Rows are points. The points of each table are mixes of a few directions, plus a little noise. Count the directions of each table, and those that both share. Where both have some left over, give the other angles between the two spaces (their principal angles), to ten degrees, smallest first.

First, 7 rows:
[[-0.21  0.15]
 [-0.62  0.46]
 [ 0.56 -0.42]
 [-0.29  0.23]
 [-0.35  0.25]
 [ 0.56 -0.42]
 [ 0.33 -0.25]]
Second:
[[ 0.20  0.69]
 [-0.14 -0.47]
 [ 0.10  0.34]
 [-0.17 -0.59]]
Directions: first 1, second 1, shared 0; angles 70

First (6 x 4):
[[-0.22 -0.49 -0.04  0.41]
 [-0.40  0.05 -0.38  0.18]
 [-0.51  0.32 -0.54  0.08]
 [ 0.01  0.16 -0.05 -0.11]
 [ 0.09  0.20  0.01 -0.16]
 [ 0.96 -0.26  0.99 -0.41]]
Second, 6 rows:
[[ 0.34 -0.57  0.49  0.16]
 [-0.11  0.18 -0.15 -0.05]
 [-0.48  0.78 -0.67 -0.21]
 [-0.28  0.45 -0.39 -0.12]
 [ 0.44 -0.71  0.61  0.19]
 [ 0.09 -0.14  0.12  0.04]]
Directions: first 2, second 1, shared 1

First (7 x 8):
[[ 0.02  0.08  0.04  0.30  0.29  0.02 -0.13 -0.57]
 [ 0.42  0.16 -0.44 -0.55 -0.21 -0.11 -0.09 -0.05]
 [-0.42 -0.45 -0.31  1.09 -0.16  0.18  0.18  0.62]
 [-0.13  0.71  0.36 -0.35 -0.30 -0.06 -0.28 -0.48]
 [ 0.30 -0.30  0.09 -0.67  0.11 -0.10  0.25  0.52]
 [-0.16  0.04  0.59  1.12  0.11 -0.15  0.20 -0.28]
 [ 0.00 -0.20 -0.36 -0.96  0.16  0.23 -0.17  0.27]]
Second (7 x 8):
[[ 0.12  0.13  0.00  0.12  0.04 -0.07 -0.05 -0.34]
 [-0.12 -0.05 -0.22  0.54  0.46  0.17 -0.27 -0.76]
 [-0.25 -0.17 -0.20  0.33  0.34  0.23 -0.21 -0.32]
 [-0.71 -0.33 -0.22 -0.59 -0.38  0.42 -0.04  1.32]
 [ 0.57  0.34  0.45 -0.59 -0.59 -0.50  0.45  0.52]
 [ 0.16 -0.33  0.11  0.48  0.60 -0.03  0.10 -0.43]
 [ 0.22  0.43  0.08 -0.30 -0.46 -0.21  0.04  0.02]]
Directions: first 5, second 3, shared 3
